Every row gives one point. The points of each table are mixes of a few directions, plus a little noise. Count the directions of each table, and those that both share. Where both have some left over, give the other angles between the two spaces (their principal angles), to ten degrees, smallest first.

First (7 x 2)
[[-1.0  4.9]
 [-0.3  1.4]
 [-0.3  1.6]
 [ 1.3 -5.7]
 [-0.5  2.2]
 [-0.5  1.6]
 [ 1.3 -6.1]]
Second (4 x 2)
[[-4.3  2.2]
 [ 5.6 -2.9]
 [-1.0  0.5]
 [-0.4  0.1]]
Directions: first 1, second 1, shared 0; angles 50

First (6 x 4)
[[-0.4  1.4  0.0 -1.7]
 [ 2.3 -7.7  0.2  9.3]
 [-0.6  2.2  0.0 -2.6]
 [-0.2  0.5  0.0 -0.7]
 [-0.8  2.6 -0.1 -3.2]
 [-0.3  1.0  0.0 -1.2]]
Second (5 x 4)
[[-0.8  2.5  0.0 -2.9]
 [ 1.3 -4.6  0.1  5.3]
 [ 0.6 -1.8  0.0  2.1]
 [ 0.5 -1.8  0.0  2.1]
 [-1.7  5.5 -0.2 -6.6]]
Directions: first 1, second 1, shared 1

First (7 x 8)
[[ 6.3  3.5  0.6  1.8  1.2  5.4  2.1 -5.2]
 [-1.8 -0.2 -0.9  0.9 -2.7 -0.5  0.6  0.8]
 [-3.1 -2.8  0.6 -2.6  2.2 -4.0 -2.6  3.4]
 [-4.1 -1.9 -0.7 -0.5 -2.0 -3.0 -0.8  3.1]
 [ 4.6  1.2  1.6 -1.0  4.6  2.1 -0.4 -2.7]
 [ 4.3  2.3  0.5  1.0  1.2  3.5  1.3 -3.4]
 [-6.0 -2.1 -1.7  0.4 -4.6 -3.5 -0.2  4.0]]
Second (9 x 8)
[[ 0.4  1.8 -1.4  2.7 -4.3  2.4  2.5 -1.6]
 [ 2.3 -0.3  1.5 -2.1  4.9 -0.1 -1.6 -0.8]
 [-8.3 -3.7 -1.7 -0.7 -4.3 -5.8 -1.4  5.9]
 [ 7.9  2.8  2.2 -0.5  5.9  4.8  0.4 -5.3]
 [ 3.3  1.8  0.6  0.5  1.5  2.7  0.9 -2.8]
 [ 1.0  1.6 -1.0  2.1 -3.1  2.3  1.8 -1.7]
 [-0.6  0.3 -0.7  0.8 -1.8  0.4  0.9  0.1]
 [-2.2 -1.6  0.1 -1.3  0.7 -2.4 -1.4  2.1]
 [-4.0 -2.8 -0.1 -1.8  0.4 -3.9 -1.8  3.6]]
Directions: first 2, second 2, shared 2

First (8 x 11)
[[-2.6 -3.5  0.4  1.4 -1.4  0.0 -1.8  0.0 -0.7  0.4 -1.7]
 [ 1.4  1.9 -0.2 -0.7  0.8  0.0  1.0  0.0  0.4 -0.2  0.9]
 [ 3.4  4.6 -0.5 -1.8  1.8  0.0  2.4  0.2  0.9 -0.5  2.2]
 [-0.7 -1.0  0.1  0.5 -0.4  0.1 -0.6 -0.1 -0.2  0.2 -0.5]
 [ 2.9  3.8 -0.5 -1.6  1.7  0.0  2.0  0.1  0.8 -0.5  1.9]
 [ 7.5 10.0 -1.2 -4.0  3.9 -0.1  5.2  0.3  2.0 -1.0  4.7]
 [-7.3 -9.7  1.2  4.0 -3.8  0.1 -5.1 -0.3 -2.0  1.0 -4.6]
 [-4.6 -6.2  0.8  2.5 -2.5  0.0 -3.2 -0.2 -1.3  0.6 -3.0]]
Second (8 x 11)
[[ 4.1 -0.2  2.5  0.0 -3.9  1.4 -6.0 -0.4 -5.3 -1.0  6.7]
 [-2.1  0.1 -1.2  0.0  2.0 -0.7  3.0  0.2  2.7  0.5 -3.4]
 [-3.4  0.2 -2.1  0.0  3.3 -1.2  5.0  0.4  4.5  0.8 -5.6]
 [-0.2  0.0 -0.1  0.0  0.2 -0.1  0.3  0.0  0.3  0.1 -0.3]
 [-3.1  0.2 -1.9  0.0  3.0 -1.1  4.6  0.4  4.1  0.8 -5.1]
 [ 3.1 -0.1  1.9  0.0 -3.0  1.1 -4.5 -0.3 -4.1 -0.7  5.1]
 [-2.6  0.1 -1.6  0.0  2.5 -1.0  3.9  0.3  3.5  0.6 -4.4]
 [ 4.3 -0.2  2.6  0.0 -4.1  1.5 -6.3 -0.5 -5.6 -1.0  7.0]]
Directions: first 1, second 1, shared 0; angles 90

First (11 x 14)
[[ -0.5   2.1   1.6   0.7  -0.4   1.0   0.8   0.8  -0.1   2.3   0.3   0.3
    4.7   2.0]
 [  0.6  -1.4   1.5  -3.2   3.7  -0.6  -2.9  -1.2  -2.0  -0.1  -1.3  -1.4
    0.3   1.7]
 [ -0.8   2.2  -1.5   3.9  -4.5   1.0   3.6   1.6   2.5   0.7   1.6   1.8
    0.9  -1.5]
 [ -0.6   0.7  -2.8   3.5  -4.4   0.3   3.2   1.1   2.6  -1.1   1.4   1.5
   -2.6  -3.1]
 [  1.9  -6.7  -1.9  -5.6   5.3  -3.1  -5.2  -3.5  -2.2  -5.5  -2.3  -2.4
  -10.7  -2.7]
 [ -0.9   4.6   3.7   1.2  -0.4   2.1   1.2   1.7  -0.5   5.1   0.6   0.6
   10.4   4.8]
 [  0.2   0.3   2.3  -2.1   2.8   0.2  -1.8  -0.4  -1.7   1.4  -0.9  -0.8
    3.3   2.8]
 [  1.5  -4.9  -0.4  -5.0   5.2  -2.2  -4.7  -2.8  -2.4  -3.4  -2.1  -2.2
   -6.4  -0.8]
 [ -0.1  -1.1  -2.9   1.9  -2.7  -0.5   1.6   0.1   1.8  -2.3   0.7   0.8
   -5.1  -3.5]
 [  0.0   0.6   1.0  -0.6   0.9   0.3  -0.4   0.0  -0.6   1.0  -0.2  -0.2
    2.0   1.3]
 [ -1.2   3.6  -1.0   5.0  -5.6   1.7   4.6   2.4   2.8   1.9   2.0   2.2
    3.2  -0.8]]
Second (11 x 14)
[[-0.6  1.0 -0.6  1.8 -2.0  0.4  1.7  0.8  1.2  0.3  0.7  0.7  0.5 -0.7]
 [ 1.0 -2.2  1.4 -3.8  4.3 -0.9 -3.4 -1.6 -2.2 -0.9 -1.5 -1.8 -0.9  1.3]
 [ 1.5 -3.9  2.3 -6.8  7.6 -1.8 -6.1 -2.8 -4.0 -1.2 -2.8 -3.0 -1.7  2.4]
 [-0.9  2.6 -1.5  4.4 -5.0  1.3  4.0  1.9  2.6  0.8  1.8  1.8  1.1 -1.7]
 [-1.1  2.6 -1.5  4.8 -5.2  1.1  4.1  2.0  2.6  0.9  1.8  2.0  1.2 -1.8]
 [-0.2  0.5 -0.3  0.9 -1.0  0.4  0.8  0.3  0.6  0.0  0.3  0.4  0.1 -0.3]
 [-0.8  1.9 -1.1  3.3 -3.7  0.9  3.0  1.5  1.9  0.7  1.3  1.4  0.8 -1.2]
 [ 2.2 -5.5  3.4 -9.7 11.2 -2.7 -9.0 -4.2 -5.6 -2.0 -3.9 -4.3 -2.5  3.5]
 [-0.9  2.2 -1.4  4.2 -4.6  0.9  3.7  1.7  2.5  0.7  1.7  1.6  1.0 -1.6]
 [-1.0  2.5 -1.6  4.1 -4.8  1.2  3.8  1.8  2.5  0.9  1.7  1.9  1.0 -1.5]
 [ 0.6 -1.6  1.1 -3.0  3.2 -0.6 -2.7 -1.2 -1.9 -0.5 -1.2 -1.1 -0.8  1.1]]
Directions: first 2, second 1, shared 1
